Each row is a point. Examples show where two turns around zero, p and q, send a point. Where does a point land after both, in the order given? Backwards means that the second turn is done in reverse. Each puzzle has new turns, and all numbers are rounded.
(in the rows, 128 means zero)

Turn p:
[122  88] => [154 159]
[109 144] => [136 104]
[153 152] => [ 94 121]
Turn q:
[159 111] => [101 151]
[ 88 132] => [166 116]
[161 134] => [ 94 128]
[105 135] => [149 117]
Where do these land?
q, then p backwards: [122 161] => [111 157]
q, then p: [166 116] => [148  93]
q, then p backwards: [ 88 121] => [ 93 107]
p, then q backwards: [135 114] => [129 112]

Turn p:
[ 97  79 133 163] => [121 150  77 167]
[129 153 104 102] => [134  94 139 104]
[137 153 140  93] => [153 123 155 102]
[111 119 160 173] => [126 155 126 180]
[147 119 123 119] => [119 135 127 108]
[147 145 108 118] => [115 110 143 107]
Turn q:
[107 157 125 145] => [113 126 116 163]
[153 161 158 130] => [ 85 104 123 117]
[157 120  87 127] => [158 124  92 107]
[ 96 100 129  87] => [164 124 174 134]
[122  86 115 148] => [150 171 127 119]
[133 143 155 131] => [ 98 121 136 126]
Where do these land?
p, then q: [153 139  97 149] => [138 146 161 153]
p, then q backwards: [143 157  93  83] => [170 124 142  79]
p, then q backwards: [116 109 131 115] => [138 122 106 136]
q, then p backwards: [145 108 168 156] => [180 111 130 134]
p, then q: [ 97 153 124 120] => [128 152 124  95]
p, then q: [113 102 154 146] => [116 124  89 143]

Turn p:
[108 157 135 166  96 119 153 100] => [125 167 132 114 167 158 105 105]
[101 146 149 145 160 123  79 149] => [109 122 153  77 113  90 139 112]
[170 101 104  88 158  89  94 152] => [159  75  92 138 112  83 165 135]
[132 140 150  91 147 149 140  99] => [ 88  99 117 134 130 141 106 150]
[137 145 118 158 102 158 118 109] => [117 163 115 115 114 164 135 115]
[108  86 129  94 145 119 126 126] => [135 110 137 136 136 103 133 177]
[114 149 104 124  91 144 161 127] => [147 134 144 137 136 182 115 124]
[152  95 102 142 144 107 105 152] => [164 132 108 132 105  89 152 126]
[103 131 133 151 152 138 158 136] => [130 143 152 125 121 118  85 127]
[155 131 156 121  86 135 145 130] => [106 134 128 170 145 151 144 109]
Turn q:
[101 139  73 158 137 108 155  82] => [135  99  93  99 195 121 116 107]
[139 144 153 113 139 114 158 111] => [139 119 145 132 132 129  84 144]
[173 168 148 156 143 133 154 110] => [176 129 143  88 115 125  87 130]
[144 108 146  85  95 177 113 165] => [ 87 141 139 131  68 154 153 159]
[144 123 139  84 143 154  87 160] => [105 171 117 154  77 140 131 131]
[139  97 112 140 134 122 135 149] => [134 144 119 126 140 113 154 153]
[142 141 142  94 114 117 119 157] => [135 129 129 160  98 153 127 145]
[115 104 124 141 131 130 117 104] => [111 138 138 120 153 119 138 112]
[103 110 149 110 133 152 118 165] => [ 96 129 130 152  93 104 145 137]
[ 94 160 113 160 119 103 129 117] => [151  87 116 130 151 122 132  92]
[115 113 110 166 119  97 124  89] => [140 121 139 116 186 127 143 102]
Where do these land?
p, then q: [114 128 104 168 158 138 107 146] => [136 118 141 147 121 185 118 133]
q, then p backwards: [121 151 138  56 125 103 143 116] => [140 136 134  98 132 161 193 107]
q, then p: [119 155 115 159 110 150 107 116] => [120 122 103 144 145 152 124 167]
q, then p: [ 93 130 119 188 113 123 130 126] => [136 119  95 159 156 103 103 159]
p, then q: [156 119 120 114 114 137 171 146] => [147 137 143  87 129 115 156 111]
q, then p backwards: [112 124 147 174 121 161 124 158] => [130 121 130 130 149 123  77 169]
q, then p: [123  97 124  75 156 122 120  82] => [112 127 156  56 109 120 114 124]
p, then q: [164 144 156 132 142 113 129 126] => [119 125 120 128 174 125 131 105]
p, then q: [150 105 129  86 113 106 122 137] => [143 133 126 111 152  94 143 161]
